Rows are points. The ring and each string are closed loops that go straight from each point to the next, and from the last back to the first. Before rounding, they use only three directions, however many columns there are. How many times does the string pass through the ring? Passing back the other way cancels.
In the rows, zero is written as 128.

Ring (7 x 3)
[[103 147 171]
 [ 76 139 135]
 [ 85 117  96]
 [125 108  59]
 [167 116  64]
 [175 117 107]
 [146 126 156]]
String (19 x 3)
[[170  90 107]
 [145 124 119]
 [150 150 131]
 [154 133 187]
 [124 120 178]
 [104 147 199]
 [ 96 110 160]
 [112 141 131]
 [ 87 178 144]
 [ 54 148 137]
 [ 66  91 112]
 [114 117 108]
 [114 144  89]
 [113 117  34]
 [131  81  36]
 [134  96  84]
 [145 127  88]
 [174 150  75]
 [203 117  75]]
Times through: 4

Ring (7 x 6)
[[ 96 144 141 131 147 102]
 [122 138 160 114 137 139]
 [130 152 129 132 127 180]
 [123 155  91 152 117 190]
 [111 130  66 155 103 161]
 [ 91 127  73 155 117 115]
 [ 80 144 101 152 141  93]]
String (31 x 6)
[[ 47 185  66 192 163  76]
 [ 57 190  79 185 165  92]
 [ 89 155 104 153 142 115]
 [116 112 129 119 117 125]
 [ 87 163 115 152 150 113]
 [ 68 196 130 163 181  92]
 [ 97 150 165 123 159  97]
 [126 104 185  89 130 110]
 [129 104 156 101 117 129]
 [137  91 164  91 110 134]
 [141 115 186  90 127 146]
 [130 160 167 119 145 166]
 [105 200 119 162 157 172]
 [113 155 116 143 133 157]
 [126 117 128 120 114 149]
 [151  95 147  97  97 172]
 [132 180  98 157 125 220]
 [108 214  63 191 140 216]
 [108 188  68 178 131 195]
 [114 180  54 180 119 207]
 [132 125  73 145  92 193]
 [137  94  94 122  85 170]
 [115 130  49 162  95 177]
 [116 112  55 151  89 162]
 [121  92  83 130  89 144]
 [117 104 102 127 103 136]
 [ 95 144  78 159 123 134]
 [ 76 160  52 181 131 121]
 [ 64 148  43 183 129  95]
 [ 87 103  85 141 113  85]
 [ 75 130  84 155 131  82]]
Times through: 0

Ring (9 x 8)
[[128 104  87 111 135 138 153  61]
 [104 102  75 133 119 140 150  45]
 [ 87 111  83 149  94 150 153  55]
 [ 85 121 112 149 102 160 153  98]
 [ 96 125 137 137 123 163 154 133]
 [118 134 158 118 127 166 160 160]
 [139 143 158 104 101 168 170 156]
 [149 138 136  97  93 160 172 124]
 [145 122 112  99 114 148 165  94]]
String (32 x 8)
[[ 70 104  53 167  75 146 150  14]
 [ 94  94  73 138 141 137 143  45]
 [ 95  87  47 140 129 129 143   7]
 [112 100  63 128 113 136 152  28]
 [124 105  72 118 112 137 156  39]
 [133 112  86 110 110 141 160  58]
 [127 124 108 116  98 152 163  88]
 [132 115 114 107 134 147 157  99]
 [143 113 119  96 151 144 156 106]
 [161 132 124  88 101 152 172 108]
 [158 142 127  94  70 160 178 109]
 [146 140 125 103  72 160 175 108]
 [126 125 120 115 108 155 162 105]
 [129 134 118 116  77 159 169 100]
 [141 137 115 108  65 159 175  93]
 [131 123 113 112 106 152 163  95]
 [128 109 111 108 149 144 153  96]
 [135  91  92 100 184 129 145  71]
 [127  87  68 109 164 125 145  37]
 [114  82  68 118 179 125 139  40]
 [ 97  94  53 140 114 134 148  15]
 [ 91 112  67 150  74 148 157  32]
 [104 125 100 137  78 157 162  77]
 [104 109 105 130 135 148 150  88]
 [ 84 107  93 148 120 149 147  72]
 [ 67 116  86 168  79 157 152  61]
 [ 68 129  90 171  42 166 160  64]
 [ 84 131 100 157  51 165 163  76]
 [100 121 109 137 101 156 157  91]
 [ 98 111 106 136 128 151 150  90]
 [ 75 106  85 157 111 150 147  61]
 [ 69 113  68 168  67 153 153  35]]
Times through: 4

Ring (7 x 9)
[[135 140 168 114 124  99 124 138 160]
 [145 144 176 121 145 115 123 152 145]
 [139 157 150 125 143 158 116 157 132]
 [151 162 131 125 131 175 117 133 148]
 [149 160 119 120 111 169 119 114 167]
 [103 151 104 107  68 133 114 110 180]
 [ 99 144 122 105  74 111 115 120 176]]
String (27 x 9)
[[ 74 162  67 107  46 169 103 114 171]
 [ 73 158  85 108  59 157 103 129 161]
 [144 151 142 117 117 137 122 123 165]
 [157 149 131 112  98 129 127  92 193]
 [ 74 148  83  98  32 122 110  98 194]
 [ 46 147  84  98  32 119 102 123 175]
 [ 27 147  84  97  30 117  98 139 162]
 [ 79 148 116 108  77 126 108 141 156]
 [173 143 173 119 141 113 131 122 170]
 [186 137 198 121 157  93 136 127 168]
 [179 133 214 121 169  80 136 144 156]
 [105 143 157 115 119 112 114 161 139]
 [ 85 149 131 113  99 130 108 159 139]
 [156 146 168 120 140 122 125 137 156]
 [221 138 222 128 191  98 143 130 163]
 [204 138 211 125 177  97 140 130 163]
 [159 133 203 118 153  77 131 146 157]
 [ 90 139 148 108  96  95 114 150 154]
 [ 66 149 111 107  71 126 104 147 151]
 [184 142 176 119 141 108 135 111 179]
 [174 145 165 118 132 117 131 112 178]
 [128 144 126 107  80 112 123  98 193]
 [ 60 153  72  99  28 136 104 107 184]
 [ 46 157  67 103  36 154  97 129 163]
 [132 153 127 115 102 142 119 119 169]
 [184 151 150 120 129 140 131 100 183]
 [162 157 115 116  98 158 125  88 191]]
Times through: 5
String (28 x 9)
[[134 163  96 116  88 178 115 104 175]
 [180 155 130 118 113 152 130  86 192]
 [190 149 158 120 134 132 134  99 185]
 [109 152 115 111  86 140 114 123 167]
 [131 151 136 116 109 136 119 127 163]
 [ 54 153  81 102  42 139 101 128 166]
 [ 28 151  58  94   7 130  98 114 181]
 [109 147 106 103  59 119 118  94 197]
 [156 148 140 114 106 125 127 101 186]
 [134 151 133 115 106 136 120 121 168]
 [120 152 126 114 100 141 116 128 162]
 [175 152 148 120 127 140 129 106 178]
 [186 151 158 122 140 140 131 110 174]
 [100 156 111 114  91 153 109 137 152]
 [103 166  94 119  93 188 105 138 144]
 [141 167 119 127 130 195 112 142 138]
 [188 161 160 132 167 176 125 138 142]
 [193 157 173 133 175 164 128 141 141]
 [203 157 185 135 190 162 130 148 135]
 [182 150 171 125 155 138 129 129 157]
 [108 156 129 119 114 155 110 154 137]
 [ 89 161 120 121 114 171 102 173 118]
 [ 79 165 112 123 115 186  97 182 107]
 [145 163 143 130 151 181 114 159 125]
 [194 155 169 129 164 155 130 128 154]
 [148 155 141 121 127 152 120 131 155]
 [ 80 162  92 114  80 172 102 145 143]
 [ 86 167  78 114  72 187 102 131 151]]
Times through: 4

Ring (9 x 11)
[[160 136 112  96 163 120 160 109 156 185 132]
 [124 144  95 110 172 109 154 104 149 171 131]
 [ 79 151  92 124 162  95 143 103 129 149 125]
 [ 55 152 112 125 130  91 139 109 100 135 115]
 [ 62 147 139 115  97  97 140 116  80 134 108]
 [ 97 137 163 101  80 106 142 123  85 142 108]
 [136 128 172  91  84 114 142 126 107 154 114]
 [185 121 162  82 114 125 149 123 145 177 126]
 [189 125 144  83 136 127 157 118 156 187 130]]
String (31 x 11)
[[ 78 146 156  98  73 115 166 120  51 156  98]
 [ 68 144 177  95  42 115 163 126  28 146  90]
 [ 83 137 194  91  30 115 155 131  34 143  91]
 [127 126 175  98  84 104 125 128 116 138 117]
 [132 127 198  81  46 123 153 133  70 157 102]
 [137 130 194  74  45 133 172 131  57 173  98]
 [136 133 158  89  96 121 158 122 102 168 113]
 [156 126 146  99 130 108 130 120 157 156 130]
 [188 116 149  97 145 105 115 121 196 155 142]
 [218 112 166  79 128 123 135 125 183 177 137]
 [183 121 140  97 150 110 127 118 187 163 140]
 [148 131 135  98 135 112 143 116 146 165 127]
 [162 134 147  80 113 135 179 117 109 194 116]
 [186 133 144  69 120 148 198 116 110 217 116]
 [196 130 124  81 157 135 175 111 158 206 132]
 [179 130 110  99 179 115 146 109 189 181 142]
 [149 131 116 109 166 102 128 111 179 157 138]
 [130 139 120 102 143 112 153 111 134 169 125]
 [111 151 110  96 135 127 189 107  89 190 112]
 [103 154  83 109 171 116 178  99 119 184 122]
 [113 145  73 128 207  90 128  99 188 152 143]
 [115 140  90 127 190  87 117 104 187 142 142]
 [115 139 114 114 152  99 134 110 148 150 129]
 [ 98 142  95 129 176  85 117 105 170 136 137]
 [ 40 158  81 139 166  80 129 101 124 128 124]
 [  7 167  98 130 119  93 160 104  51 137 101]
 [ 31 161 120 116  98 104 168 110  43 147  97]
 [100 143 131 107 119 107 150 114 106 155 116]
 [113 135 121 120 150  89 113 113 163 133 133]
 [105 135 126 121 142  87 112 114 155 129 131]
 [113 136 132 110 129 100 132 115 134 146 124]]
Times through: 1

Ring (6 x 14)
[[177  98  92 138 139 125 162 115 108 115 109  82 170 137]
 [158 102 152 180 111 153 112 111 124 170 105 104 150 133]
 [121 122 195 193 118 174  83 133 147 193  87 144 127 130]
 [ 91 145 196 167 145 172  93 164 158 176  69 179 113 122]
 [140 140 104  89 140 114 175 144 110 125  85 144 128  99]
 [174 115  69  93 142 103 193 125  97 101 102  99 157 115]]
String (27 x 14)
[[125 131 165 154 125 153 116 139 134 171  85 149 124 116]
 [130 128 150 147 133 147 126 140 131 156  87 140 132 120]
 [133 135 142 128 124 136 139 138 122 158  86 147 123 105]
 [103 162 149  99 140 133 147 165 131 153  67 188 101  90]
 [112 152 132 101 154 131 155 164 130 133  72 170 117 102]
 [121 137 131 122 158 138 146 157 133 129  79 149 133 119]
 [130 131 126 124 153 136 149 150 128 129  84 140 137 120]
 [148 141  79  66 148 100 198 146 101 105  86 138 133  95]
 [135 134 109 106 156 125 165 150 121 117  84 138 138 115]
 [137 127 128 130 143 136 145 141 125 136  88 133 139 120]
 [152 132 104  97 126 114 172 132 104 134  92 132 132  99]
 [143 149  96  65 127 101 190 142  99 129  84 153 117  80]
 [ 97 163 145  97 156 135 150 174 136 140  64 190 105  96]
 [ 72 153 194 160 175 176  96 186 171 156  58 192 114 130]
 [119 132 160 152 141 154 119 148 140 157  82 150 129 123]
 [129 132 157 145 122 146 124 137 129 168  86 148 124 111]
 [101 138 208 183 122 176  81 148 153 199  76 171 111 119]
 [ 85 133 249 228 123 205  40 151 175 222  73 176 111 136]
 [105 122 227 223 120 195  54 139 163 210  83 153 124 140]
 [136 113 201 205  93 174  76 115 138 212  96 132 127 126]
 [159 112 159 168  87 146 114 105 115 191 104 118 132 113]
 [148 119 139 147 121 140 133 125 121 157  96 124 138 119]
 [125 115 178 191 137 171  93 137 148 169  89 131 141 142]
 [124 117 176 187 137 169  96 138 147 168  88 134 140 139]
 [145 120 149 153 116 144 126 125 123 166  95 128 134 118]
 [126 125 194 184 101 167  89 126 138 203  89 147 119 117]
 [120 132 188 172 112 163  96 135 139 193  84 155 117 115]]
Times through: 2

Ring (10 x 14)
[[104 141  65 131 141 127 119 125 176 152 113 127  88 138]
 [ 70 117 110 130 134 107 131 103 117 128 144 118 110 172]
 [ 57 108 144 125 122 104 136 101  86 114 159 116 137 181]
 [ 62 107 176 117 105 115 137 115  72 105 164 118 171 172]
 [ 92 115 183 107  95 130 143 134  77 100 155 112 190 155]
 [121 122 173 102  94 138 150 143  86 100 145 103 189 146]
 [153 133 144 101 101 145 154 151 111 107 128  95 172 134]
 [167 148  96 108 116 151 143 156 160 130 105 103 136 117]
 [154 156  62 119 130 151 125 154 196 151  94 119 106 109]
 [135 154  53 126 137 145 117 145 202 159  96 127  92 114]]
String (25 x 14)
[[ 37  89 189 120 111  92 149  89  34  91 184 107 166 206]
 [ 64  95 187 113 107 100 157  99  37  87 177  98 172 197]
 [ 89 119 151 115 109 125 136 127  99 114 147 116 159 156]
 [ 84 133 142 119 106 144 112 148 139 134 133 142 162 126]
 [ 80 107 219 102  81 131 145 136  49  88 169 113 219 160]
 [113 106 201  98  89 123 167 128  42  78 164  87 204 172]
 [119 121 147 109 109 126 153 129  93 105 142  98 160 157]
 [109 139 124 116 111 146 120 150 149 135 123 131 150 123]
 [134 141 136 108 101 154 131 160 141 125 121 120 168 116]
 [119 134 122 114 114 138 134 141 135 126 126 116 145 135]
 [172 130 127 100 110 134 172 139 104 100 126  75 154 148]
 [202 150  95 100 113 154 160 161 153 119 100  84 142 116]
 [177 167  66 113 120 170 121 177 213 155  82 124 123  84]
 [115 140 107 119 118 143 122 145 157 138 118 127 134 125]
 [139 134  99 115 125 129 148 130 134 123 121  98 122 146]
 [162 153  43 122 142 138 137 139 191 148  93 104  82 124]
 [145 168   7 134 153 150 105 149 248 181  75 136  56  98]
 [129 138  56 127 146 120 139 118 164 141 112 104  79 149]
 [106 137  99 123 125 135 122 135 156 140 121 127 121 134]
 [ 90 144  83 131 130 140 103 140 184 158 113 146 109 121]
 [ 71 128  78 137 144 111 119 107 152 147 130 130  86 159]
 [ 73 101 114 128 141  83 158  77  75 107 159  90 101 208]
 [ 90 119 124 122 124 114 140 113 108 119 143 110 129 166]
 [ 86 133 118 124 119 135 116 135 145 138 130 136 136 135]
 [ 40 116 146 129 117 118 112 117 112 130 153 143 144 159]]
Times through: 2
String (27 x 14)
[[ 49 116 106 136 138 103 121  98 122 135 147 129 102 174]
 [ 87 135  99 128 128 131 114 131 158 145 124 135 117 136]
 [102 132 103 123 126 128 128 128 143 135 126 121 121 143]
 [110 128  81 126 140 112 142 109 136 131 127 103  94 163]
 [115 133  76 126 140 119 137 117 150 136 121 109  94 153]
 [108 140  90 125 128 135 121 136 164 144 117 127 115 131]
 [101 153  61 133 136 145  98 145 208 168 101 149  95 110]
 [102 149  30 140 155 127 107 123 209 170 100 137  58 130]
 [ 97 130  53 136 155 105 134  99 156 144 122 111  63 167]
 [101 122 105 123 131 113 143 111 119 123 136 105 114 166]
 [ 98 135 112 122 120 136 120 138 149 138 125 130 133 133]
 [ 63 125 115 130 126 121 114 120 137 139 138 137 123 151]
 [ 47 116 139 129 121 115 118 113 111 129 152 136 137 163]
 [ 74 129 133 123 114 134 114 135 135 135 136 140 146 138]
 [ 96 113 150 114 114 115 151 115  83 104 152 101 152 172]
 [ 84  99 187 108 103 106 163 107  40  84 171  91 178 190]
 [ 71  96 224 103  86 116 155 120  26  79 180 103 214 181]
 [ 78 125 182 111  90 146 118 151 106 118 147 138 196 131]
 [ 94 131 149 114 103 144 120 148 128 127 135 133 169 129]
 [110 123 139 113 112 127 144 129 106 113 140 107 152 154]
 [104 101 195 101  96 114 170 117  36  78 168  84 192 183]
 [ 76 105 214 104  85 126 145 131  49  89 170 112 212 165]
 [ 67 116 185 113  95 132 125 136  88 111 157 132 189 149]
 [ 88 130 136 119 111 137 120 139 131 130 135 133 152 136]
 [ 89 117 144 117 114 120 140 120  98 113 147 112 150 162]
 [ 61  93 167 119 119  89 159  86  42  91 175  93 148 207]
 [ 39  88 151 128 132  75 156  68  43  96 180  97 124 222]]
Times through: 2

Ring (7 x 14)
[[132 150  99 128 102  97 152 104  83 122 148  65 154 162]
 [138 160  95 109 100 103 121 143  73 130 133 101 155 140]
 [129 142 101  72 137  93 123 161 112 109 121 139 142  91]
 [120 120 108  56 164  89 134 149 152  94 111 143 121  61]
 [121 106 109  85 156 103 139 101 168 108 102  90  89  74]
 [122 108 109 112 141 104 156  71 156 113 116  54  95 109]
 [122 119 108 124 131  95 175  67 133 108 139  45 123 140]]
String (28 x 14)
[[130 151 100 140  98  92 169  90  76 119 162  50 166 183]
 [122 144 106 119 121  77 185 100  92  97 169  74 176 166]
 [123 136 106 102 132  83 167 112 111  99 149  91 155 134]
 [139 150  95 124  96 114 119 116  86 141 122  72 129 141]
 [149 173  87 136  68 122  97 135  46 159 125  74 146 164]
 [145 174  89 114  83 110 101 158  50 144 129 106 160 147]
 [134 159  97  82 118  93 119 172  81 116 132 140 164 114]
 [135 154  96  74 122 100 104 177  92 121 116 146 147  95]
 [137 144  96  94 115 113 102 144 104 135 106 109 119 102]
 [127 131 103  89 135  99 133 127 126 113 118 105 124 100]
 [112 114 114  51 179  74 162 141 161  74 127 145 135  65]
 [105  99 119  19 209  67 160 159 193  58 115 179 124  21]
 [117 108 111  41 181  91 128 152 176  90  96 154 102  33]
 [130 127 102  88 135 108 118 127 134 122 103 104 106  87]
 [123 122 107  81 149  94 141 125 141 104 117 110 120  88]
 [115 113 112  57 173  80 154 136 161  82 121 137 126  65]
 [104 103 119   7 214  61 160 175 191  51 118 198 135  15]
 [121 126 107  42 167  86 124 174 145  92 109 169 130  50]
 [133 144  98  71 130 103 103 168 110 121 107 142 130  82]
 [127 148 102  57 143  84 125 183 105  98 128 166 161  85]
 [125 143 104  76 138  82 145 153 107  98 138 134 160 107]
 [125 135 104  94 133  91 147 124 117 107 132 102 140 115]
 [139 153  94 120  96 113 115 124  83 141 122  79 133 139]
 [150 178  86 150  58 120 107 124  33 161 136  58 156 187]
 [130 155 100 127 103  88 163 110  73 114 161  72 173 172]
 [121 137 107 109 130  78 182 104 106  94 161  82 166 149]
 [119 131 109 102 139  78 181 103 119  90 155  86 158 136]
 [126 146 103 134 108  85 180  89  85 108 166  55 169 178]]
Times through: 0
